Every row gives one point. The window is the flat piece filled in between its corners: a triangle in 3 columns, a solid with four corners in 4, and so on. A path goes straight from each point to the next, and from the last back to the first. List the points from which the path goes on through the window.

Window (4 x 4):
[-8 52 6 -2]
[-4 -17 -27 2]
[-29 60 -44 4]
[-26 -19 37 -20]
Path:
(1): [-15 -7 15 -51]
(2): [0 -3 -32 -23]
(3): [-14 -12 -16 25]
(4): [-23 -26 9 4]
(5): [-9 -30 -2 -46]
(6): [-3 -16 3 -28]
(7): [-7 -19 16 35]
(8): [-26 19 -15 45]
(9): [-10 23 -37 -31]
(10): [-5 -7 -32 -46]
(11): [-23 -7 -17 15]
(12): [-32 -10 30 25]
Through the window after points: 2, 8, 12

Window (6 x 6):
[-28 44 -16 42 28 8]
[15 3 22 5 5 -1]
[-12 -41 -9 5 27 10]
[11 16 6 -42 -5 -4]
[55 -16 13 -60 26 -8]
[-2 19 -31 38 2 7]
Path:
(1): [8 33 -19 16 5 47]
(2): [1 21 -14 22 10 -24]
(3): [-11 -32 -8 6 23 -13]
(4): [-2 -30 -5 1 24 40]
(5): [-7 14 -7 14 24 29]
(6): [-9 11 -9 17 22 -11]
(7): [-9 -7 -10 18 20 -31]
(8): [-5 4 0 6 21 39]
(9): [7 12 -6 0 1 22]
(10): [6 11 -8 1 9 -32]
(11): [1 14 -14 -7 3 -41]
(12): [11 14 1 -14 -2 39]
Through the window after points: 3, 5, 7, 9, 11

Window (9 x 9):
[2 2 -29 -25 25 5 4 -3 -11]
[3 25 5 -34 12 10 -30 -49 -13]
[-10 18 24 -54 32 25 51 -7 -17]
[18 -26 51 7 -50 -31 -12 0 18]
[33 -14 48 30 20 -29 19 -14 8]
[26 -3 60 -1 -10 -35 -26 20 20]
[25 28 -12 -10 -6 29 -2 3 -9]
[4 49 -23 -33 4 -10 5 -24 -22]
[-21 28 -18 24 8 12 0 9 -8]
Path:
(1): [8 30 0 -29 7 14 9 -23 32]
(2): [7 0 21 -4 -29 -13 4 -16 58]
(3): [20 -23 46 5 -22 -25 -16 9 -41]
(4): [11 14 12 -5 4 -1 7 8 -43]
(5): [8 19 -2 -15 5 5 13 -1 9]
(6): [4 20 7 -23 4 2 14 -12 13]
(7): [8 12 12 -19 1 -2 8 -5 -26]
(8): [-1 15 -7 -4 0 14 2 -8 -38]
(9): [1 29 -18 -9 2 11 8 -17 22]
(10): [1 11 24 -32 9 5 25 -9 13]
(11): [1 3 30 -27 7 6 22 -1 -29]
(12): [33 -10 49 9 -2 -25 -12 5 -47]
(13): [16 3 36 4 5 -22 2 -2 46]
(14): [16 17 -2 -28 4 -7 2 -14 16]
(15): [14 10 11 -23 2 -10 -3 -7 -42]
(16): [9 11 12 -19 9 14 -7 -7 -54]
Through the window after points: 2, 6, 10, 12, 16

Window (12 x 12):
[-18 1 44 43 -29 -17 -16 -2 22 18 12 5]
[18 0 24 -32 24 -48 -42 -33 26 -2 13 -22]
[-11 -13 -5 22 -18 -5 38 7 -4 19 16 10]
[55 -1 24 -24 37 -9 -45 -29 -26 -29 11 -12]
[33 16 1 1 25 -10 5 3 3 -48 -23 -16]
[47 25 37 -25 -16 -17 1 -29 -4 -12 2 6]
[5 19 -34 33 -10 13 27 -6 -24 16 -51 -13]
[-28 -13 -14 22 -60 0 0 41 9 31 -11 2]
[8 -22 -26 29 -25 -15 19 -8 -16 -8 -47 19]
[-22 22 10 4 -25 -27 -24 -15 0 -12 30 8]
[-29 -7 -3 10 -3 -9 22 22 -31 7 -54 4]
[4 -12 0 -13 5 21 4 -31 -5 -27 -37 -15]
Path:
(1): [14 1 29 0 -24 -18 1 -18 -17 -15 1 -35]
(2): [18 19 17 -10 2 -8 -8 -14 4 0 4 12]
(3): [-9 10 -7 0 -8 7 1 0 7 12 -24 32]
(4): [-13 -12 9 25 -43 -39 14 0 -17 -18 -3 -39]
(5): [-16 -8 7 15 -12 -17 13 8 -25 -1 -27 -13]
(6): [-14 13 1 5 4 8 -3 12 12 21 -41 44]
(7): [17 19 10 -13 30 8 -28 -22 19 3 -10 24]
(8): [24 -11 10 -3 -5 -28 -7 -16 -27 -19 -3 -35]
(9): [-3 -4 0 24 -43 -18 13 5 -16 5 -19 -34]
(10): [-9 10 -15 13 -2 17 -3 10 13 22 -17 38]
(11): [0 6 -9 10 0 3 0 -4 -2 -1 -17 21]
(12): [13 -5 9 17 -23 -12 16 -3 -24 -10 -19 -26]
Through the window after points: 5, 7, 9

Window (14 x 14):
[17 -34 -23 56 27 -18 12 2 5 19 0 -28 18 -3]
[18 -2 -3 -15 1 17 11 -15 -17 -27 -1 34 10 -3]
[-30 -23 -1 16 33 19 -18 -23 14 19 -40 34 -21 -2]
[7 -39 29 -22 -35 -16 -20 32 7 -12 -32 5 2 1]
[-36 2 -2 27 19 18 14 26 0 -11 18 -29 -51 0]
[-39 5 4 50 -16 -29 -19 -15 23 -16 0 13 23 7]
[-2 -39 -29 -18 12 -8 -16 21 -32 11 -12 -11 -10 -8]
[-38 5 -4 -25 -1 32 11 49 8 11 -15 -2 -7 0]
[-8 3 -1 -5 -18 -30 42 -5 14 -2 19 38 -39 -2]
[5 8 20 28 -25 -36 -25 17 26 23 4 33 -24 -7]
[-5 -41 30 -12 29 -1 -19 -11 4 41 7 6 16 -13]
[-8 27 -7 41 44 -42 20 8 17 10 -23 -47 18 -13]
[-38 -12 30 -10 -54 26 -11 26 -34 32 -19 -33 5 3]
[8 24 -41 19 -36 -16 12 -28 31 21 21 -40 -30 15]
Path:
(1): [-4 2 11 20 6 -23 -12 13 7 15 -4 16 -12 49]
(2): [-5 -11 15 1 20 -15 -4 5 -1 24 -6 1 3 59]
(3): [-5 -21 2 0 -12 -1 -7 -3 11 12 0 -9 -2 -53]
(4): [-14 -6 -15 6 -24 5 3 3 15 -4 -11 -4 -11 -58]
(5): [-11 7 -5 5 1 -6 5 11 -1 1 -7 7 -11 51]
(6): [-18 4 1 17 -9 -24 7 -1 8 1 4 18 -5 33]
(7): [-21 -4 1 21 -14 -18 2 -7 19 -5 3 12 -6 -24]
(8): [-22 -8 0 21 -15 -3 -12 -6 24 7 -12 12 -8 -60]
Through the window after points: 2, 6, 8

Window (14 x 14):
[-12 -14 0 -1 -14 -60 -16 4 10 -11 -6 18 19 -1]
[-8 0 -21 -22 12 -22 -13 -8 -21 -13 -1 24 12 -1]
[3 -17 -25 2 15 -30 5 -25 11 2 14 -5 -54 -4]
[-10 26 6 -27 -27 8 19 16 29 23 14 10 -7 -13]
[32 -21 -12 3 9 -1 -28 -35 18 -16 4 9 -3 1]
[-24 13 12 -34 -17 -37 -5 -26 -38 -26 9 -8 11 -12]
[36 -3 3 -1 23 12 15 -16 -7 24 -33 -1 -3 8]
[-19 -1 -29 -24 -37 6 -4 1 10 29 -9 1 8 3]
[27 18 -28 13 -6 31 2 -3 5 -6 -13 -11 10 0]
[7 23 -20 -25 -11 -22 -5 26 -15 4 -26 3 -37 8]
[-10 32 24 -7 11 -16 -25 15 -24 20 -28 -32 17 -6]
[13 -13 -42 -19 -14 -24 -2 8 -29 29 23 9 -36 12]
[-15 -32 26 -32 -3 4 11 17 -14 23 -3 -2 13 -18]
[-22 -18 19 -1 -16 -16 15 5 8 20 -4 43 -40 -7]
Path:
(1): [-16 -4 -4 -8 -8 -1 4 -4 12 8 2 -12 -6 49]
(2): [-1 -1 -27 -17 -20 -7 -4 -3 -1 20 -7 9 -7 -27]
(3): [10 2 -13 -15 -18 -31 -8 -13 -24 3 -7 8 -6 -39]
(4): [-15 3 3 -16 -5 -15 1 2 -4 -3 -2 3 -8 19]
(5): [-15 4 -2 -24 -15 -6 2 1 4 8 2 0 1 10]
(6): [-5 10 -15 -18 -24 -7 -1 -3 -3 15 -5 5 0 -22]
(7): [2 16 -9 -22 -15 -11 3 10 2 14 -3 10 -15 -17]
(8): [-6 13 -4 -19 -14 -6 4 12 3 8 -7 1 -13 11]
(9): [-12 3 5 -14 0 -3 8 -1 1 -2 3 -8 0 44]
(10): [11 7 -7 -12 -9 -16 -13 -9 -9 3 -10 5 -1 -35]
(11): [13 4 -18 -10 -8 -12 -13 -6 -10 8 -18 -3 5 -42]
(12): [5 6 -6 -14 1 -7 -1 3 6 -1 2 -5 6 33]
(13): [-3 -3 -1 -12 -1 -8 -1 -8 2 -1 3 3 -12 13]
(14): [23 1 -20 -6 -6 -18 -3 -11 -1 19 -9 14 -7 -47]
(15): [20 0 -19 -9 0 -20 1 -5 -8 14 -9 6 -9 -51]
(16): [-4 -5 4 -8 4 -10 0 -1 -4 -2 1 1 -12 30]
Through the window after points: 1, 3, 5, 7, 9, 13

Window (14 x 14):
[7 -5 4 5 38 15 -11 -31 1 13 2 -17 7 7]
[25 -19 -19 -1 0 13 9 0 5 20 0 -7 -19 3]
[7 -13 14 2 -8 -2 -12 -18 -21 -6 3 -5 11 -17]
[-16 14 -5 11 -9 -11 -3 -13 -4 3 11 -17 6 -5]
[-53 -18 10 19 -14 17 -11 2 6 2 -30 17 -17 -11]
[-2 -8 -26 5 11 -2 60 -28 -9 -3 -3 -23 -14 -14]
[-6 -14 -40 13 9 1 -13 17 1 -26 26 10 14 10]
[21 5 -4 -7 30 -6 -9 -3 -24 13 -8 -4 4 -9]
[19 4 3 20 4 -21 36 -13 2 0 8 28 26 -2]
[38 -11 -13 -7 -3 -1 0 -22 11 3 -10 25 -42 -5]
[32 -15 4 1 12 -25 1 -1 6 -3 -13 -2 -15 -4]
[-28 20 31 -18 21 4 0 45 -13 -28 6 -20 7 -11]
[11 -5 -25 -2 -13 3 -8 -9 9 -9 -12 4 11 8]
[-52 -42 -40 -19 25 -4 30 -22 14 8 22 3 8 3]
Path:
(1): [11 -18 -33 2 12 2 9 -1 28 4 2 -3 -4 -39]
(2): [-6 -10 -18 3 4 6 6 -7 15 2 4 1 5 -32]
(3): [-8 -8 -4 5 1 6 6 -9 -19 0 -7 2 -10 25]
(4): [-14 -15 -7 3 9 -7 16 -4 -17 -1 -5 -4 -3 15]
(5): [-13 -3 -15 1 13 6 15 -10 22 -4 14 -4 16 -36]
(6): [16 -10 -19 2 21 4 6 -5 17 0 6 -3 21 -35]
(7): [22 3 -6 -3 2 -18 16 -8 -25 -6 13 -1 -11 35]
(8): [13 -3 4 11 -3 -3 14 -5 -28 -10 -2 2 -6 20]
(9): [18 7 -10 7 10 0 -3 -9 14 4 -6 -10 2 -33]
(10): [5 -7 -7 3 13 6 2 -13 11 4 -2 -4 -8 -17]
(11): [6 -6 0 -3 5 -2 8 -14 -17 -4 -7 10 -14 22]
(12): [-14 -14 -7 -4 -11 -2 7 -12 -26 6 -9 5 -15 35]
(13): [3 -5 -8 13 8 9 0 -1 24 3 1 -6 -2 -37]
(14): [1 -9 -3 7 0 3 5 -8 9 -1 1 1 2 -18]
(15): [-8 -10 -9 -3 -8 -12 4 -16 -23 -14 -5 -9 -7 40]
(16): [2 -16 -1 -4 8 4 15 -17 -20 -2 -6 7 -11 29]
Through the window after points: 10, 12

Window (14 x 14):
[-33 -12 -22 -12 -56 -32 -28 -36 -16 23 23 5 4 2]
[42 0 -11 20 28 -14 -14 26 36 6 12 -19 -42 -11]
[18 -16 -3 19 40 -34 -26 14 26 -44 0 -32 -15 -4]
[12 -1 -8 34 4 7 -8 -19 -34 15 -19 10 31 -6]
[-34 12 -3 -34 -13 -13 -4 -58 -35 21 16 5 -4 15]
[-27 -7 1 0 -10 -33 3 -32 -10 32 -36 21 8 3]
[42 -24 3 -3 9 -14 11 43 27 -29 10 -20 -9 8]
[9 -20 37 16 11 -37 -8 21 11 1 44 -7 -9 -5]
[-50 -42 17 -9 -32 -5 -7 -23 -5 35 31 -39 -13 10]
[-21 -26 -9 -36 -3 -8 -39 -39 0 35 10 15 18 7]
[-20 30 23 30 9 5 -8 60 -7 4 -17 -7 26 -9]
[-11 2 12 28 1 17 -14 -1 0 -16 -20 36 -5 1]
[-30 -1 -1 -4 -22 -13 1 -47 26 23 28 -8 22 7]
[-31 -6 -34 21 25 -4 9 0 -20 5 -6 35 15 -2]
Path:
(1): [3 -5 -6 14 4 -31 -14 8 21 2 15 -11 -12 48]
(2): [-10 -16 13 -10 7 -17 -5 4 13 -1 11 -5 -13 -37]
(3): [-14 -10 4 -1 10 1 3 -3 -1 -7 0 20 -3 -55]
(4): [-8 -7 -15 21 9 -12 -10 2 -1 9 2 4 1 30]
(5): [-23 -3 -4 5 -12 -18 -7 -26 11 18 13 -1 11 19]
(6): [-14 -10 3 -14 -19 -7 1 -35 10 16 18 -6 13 -38]
(7): [-21 -19 0 -12 -15 -11 -4 -20 -5 10 7 2 0 -49]
(8): [-17 -4 2 10 -14 -19 -19 -11 -5 13 12 0 -2 39]
Through the window after points: 3, 5, 7

Window (14 x 14):
[18 8 0 1 -5 40 11 27 23 23 -19 5 -32 -1]
[4 25 -15 51 -30 29 18 21 21 15 23 40 -25 9]
[54 -2 17 8 -6 -11 5 8 11 -29 5 19 13 26]
[13 7 -39 -28 -10 10 5 -2 -21 -19 45 -26 -19 -8]
[1 10 -9 3 -27 13 -19 -14 -10 -1 -31 -4 7 -28]
[4 5 4 -4 34 -5 -28 -10 -11 -19 -12 -20 12 -27]
[-27 20 60 5 -22 16 16 11 11 10 -16 11 -27 16]
[-6 -16 3 27 -3 -6 15 -35 -10 12 17 9 15 8]
[7 24 -2 -6 5 -10 -2 3 -11 27 -15 -27 -5 -14]
[7 -8 11 13 1 -12 -1 0 -26 -2 -16 24 -2 11]
[3 21 -8 -17 5 11 4 10 22 -6 13 37 6 2]
[2 3 6 -10 -11 20 -9 26 -10 13 14 -12 3 -2]
[-3 4 -11 -12 -13 6 -3 38 28 2 -8 -14 -24 2]
[-2 15 -49 12 41 7 35 1 -16 -14 13 -11 41 -8]
Path:
(1): [7 3 8 -2 -15 3 14 18 10 5 5 8 -7 -45]
(2): [5 15 -1 3 -2 13 -28 -13 -9 -3 -8 -2 -11 41]
(3): [-3 12 -10 17 0 16 -30 -4 -6 19 -7 -14 -14 35]
(4): [7 -3 12 3 -13 -6 34 9 -1 -5 2 1 3 -29]
(5): [5 1 1 6 -4 4 6 8 -1 -3 7 13 2 -12]
(6): [4 12 -9 4 0 24 -6 -12 1 -18 -4 -5 -3 35]
(7): [2 21 -8 8 11 32 -26 -3 19 -9 -9 -23 9 30]
(8): [4 4 4 1 -6 -11 29 13 -5 3 5 29 -14 -26]
(9): [13 0 7 -4 -9 8 12 16 6 3 9 9 -3 -27]
(10): [-2 22 -24 8 -7 17 -2 0 3 -2 5 10 -13 24]
(11): [2 18 -27 -1 4 16 -8 -6 0 -1 -1 -7 -6 10]
(12): [5 4 1 -6 -12 6 16 13 9 -3 14 -3 7 -25]
(13): [5 -11 2 15 -11 -15 24 3 9 2 13 9 10 -31]
(14): [4 13 -9 3 9 11 0 -13 -15 5 2 -8 3 21]
(15): [14 15 -31 -4 6 23 -8 -13 -2 9 -4 1 -9 33]
(16): [0 0 4 7 -6 10 11 16 1 -9 1 3 4 -29]
Through the window after points: 9, 13

Window (14 x 14):
[16 -9 22 50 -5 -13 -7 -25 -17 -4 -8 -35 34 19]
[-12 -22 -16 -17 -14 49 18 27 0 27 14 60 -21 -5]
[39 -1 14 3 28 -17 -26 -29 6 29 -1 -38 27 23]
[7 -28 22 50 -9 -47 -56 6 11 27 6 1 10 -4]
[-15 -15 -37 -1 -6 28 5 -3 33 6 53 24 -2 -3]
[-32 -3 -15 6 29 13 36 17 23 9 14 52 -26 -7]
[21 -15 -11 17 22 5 -23 7 -4 -9 -8 -50 -3 -2]
[18 22 32 19 -9 -14 -29 -29 0 6 4 -49 -15 7]
[27 -20 -6 -13 11 5 25 -5 -4 -5 44 19 -13 -28]
[-8 -3 21 -4 17 -14 -25 4 -23 6 38 -32 23 6]
[-27 -33 -21 -22 8 11 -1 -27 -2 -2 9 32 -16 -13]
[22 -4 40 38 31 14 -49 -25 -2 -4 10 -22 15 0]
[8 20 -15 -4 -1 9 -9 12 13 -31 -15 42 9 2]
[-6 -25 23 -11 -4 14 10 13 42 -18 -8 16 3 1]
Path:
(1): [12 -11 8 -1 3 7 5 -4 4 5 10 -4 13 -29]
(2): [5 -19 -1 10 13 -2 -7 -4 -2 -11 22 3 -11 23]
(3): [19 -18 9 14 13 -1 -12 -10 1 -3 21 5 -12 14]
(4): [-4 4 20 21 4 4 -31 -7 8 17 7 -17 34 -53]
(5): [10 1 -5 12 10 -1 -10 -18 5 27 6 -13 26 -29]
(6): [4 -20 5 10 12 0 -24 -4 -14 -4 30 5 -19 25]
(7): [6 -17 1 9 0 7 -13 2 2 2 14 19 -9 12]
(8): [-6 -7 9 4 0 11 1 12 19 29 1 11 17 -50]
(9): [5 -8 16 10 9 17 -12 -10 11 20 0 -21 37 -36]
(10): [16 -10 3 9 15 5 -16 -10 2 2 22 9 -11 21]
(11): [13 -11 9 14 0 -3 -12 12 -9 -10 28 20 -10 58]
(12): [6 2 9 10 6 5 -8 -2 19 2 -8 -7 19 -25]
Through the window after points: 1, 3, 7, 9

Window (14 x 14):
[12 7 -9 13 20 20 -29 42 -11 30 28 -1 -7 -6]
[-25 -44 19 13 -16 26 2 6 -15 13 6 -3 9 2]
[-59 -4 7 -9 -31 41 29 1 -12 -8 8 -16 23 9]
[13 11 8 13 -2 19 -22 -3 -6 51 30 9 -1 17]
[-25 17 21 17 29 -12 -14 10 -22 -15 -41 16 26 20]
[7 -1 -5 -31 21 1 -41 23 20 39 0 0 -1 16]
[-29 -19 3 6 -13 19 34 24 -2 9 8 12 60 4]
[20 -1 -24 -7 26 32 -49 1 -5 27 -1 -4 17 13]
[-7 9 9 51 6 -20 17 7 7 -27 -34 -10 21 18]
[13 13 27 18 32 -20 18 1 -25 -2 -36 -25 19 8]
[33 1 -16 -21 18 38 -24 21 2 36 2 31 -18 10]
[2 12 54 23 6 17 -5 4 3 -17 -15 -17 25 3]
[-27 -11 -1 -13 -52 8 8 20 -25 -11 -9 3 43 5]
[4 0 26 12 22 -9 -1 -10 -10 -27 14 -3 12 11]
Path:
(1): [-24 7 -5 6 8 9 -9 10 3 14 -1 5 15 -28]
(2): [12 -5 19 1 2 26 -8 24 -13 9 10 -12 10 38]
(3): [4 14 9 5 14 17 -5 25 -18 -2 -15 -6 30 42]
(4): [-27 -7 9 10 1 -2 -4 3 -8 11 -16 9 13 -18]
(5): [-15 2 12 9 11 0 2 9 -6 0 -15 3 25 -11]
(6): [-10 -3 23 12 -1 19 -2 16 -11 -2 -1 1 29 31]
(7): [-16 -3 18 10 3 14 1 20 -16 -7 -8 -9 30 44]
(8): [-19 -2 5 6 -14 3 8 -3 -1 4 -6 2 28 -36]
Through the window after points: 1, 5

Window (14 x 14):
[20 13 41 -2 -9 19 21 -29 -11 8 -18 11 10 -12]
[-12 -5 -1 -18 10 6 5 -3 -32 -10 30 2 5 4]
[7 11 16 7 -5 -6 4 -26 -6 13 -2 -60 -1 14]
[-24 -19 -2 9 -14 -1 -19 14 5 -19 -12 -13 26 -6]
[-17 -2 -8 -29 -21 -11 -1 -5 1 7 -2 15 -10 -9]
[-19 26 -11 15 -15 7 8 9 -20 14 25 -16 -15 10]
[-9 0 44 -28 -7 2 4 30 -5 -12 -1 -10 -12 1]
[7 24 11 -9 -11 -5 -3 -1 -7 -14 -2 -7 -19 -8]
[-7 -13 10 -36 -18 0 -20 12 -31 -1 5 11 -16 13]
[-1 -17 -1 12 2 -7 25 44 -6 -10 15 -15 6 -12]
[11 18 4 -24 -18 -4 -3 3 -4 2 24 -22 -3 3]
[0 -15 8 -25 -3 10 -9 10 3 -11 14 11 -14 2]
[14 0 13 -7 36 18 6 -1 -8 21 5 18 24 -30]
[1 4 -10 -27 -11 15 4 10 -2 -22 -9 -5 -3 -3]
Path:
(1): [-7 2 7 -9 -11 -9 -1 14 -3 -10 4 -3 -5 18]
(2): [-11 -8 7 -14 -21 6 2 10 -16 -8 7 -16 -7 -12]
(3): [-8 3 10 -7 -11 15 12 -4 -10 -5 1 -10 -11 -35]
(4): [7 14 5 -13 -1 -19 -2 0 7 1 3 1 8 29]
(5): [4 11 17 -10 -1 -1 10 0 0 0 -3 9 6 11]
(6): [-4 -15 10 -20 -8 20 -4 -4 -25 -3 14 -10 -8 -30]
(7): [0 3 8 -20 -9 13 1 4 -20 -2 10 -8 -13 -19]
(8): [2 7 6 -16 0 -9 7 12 -2 0 6 10 -5 21]
Through the window after points: 5
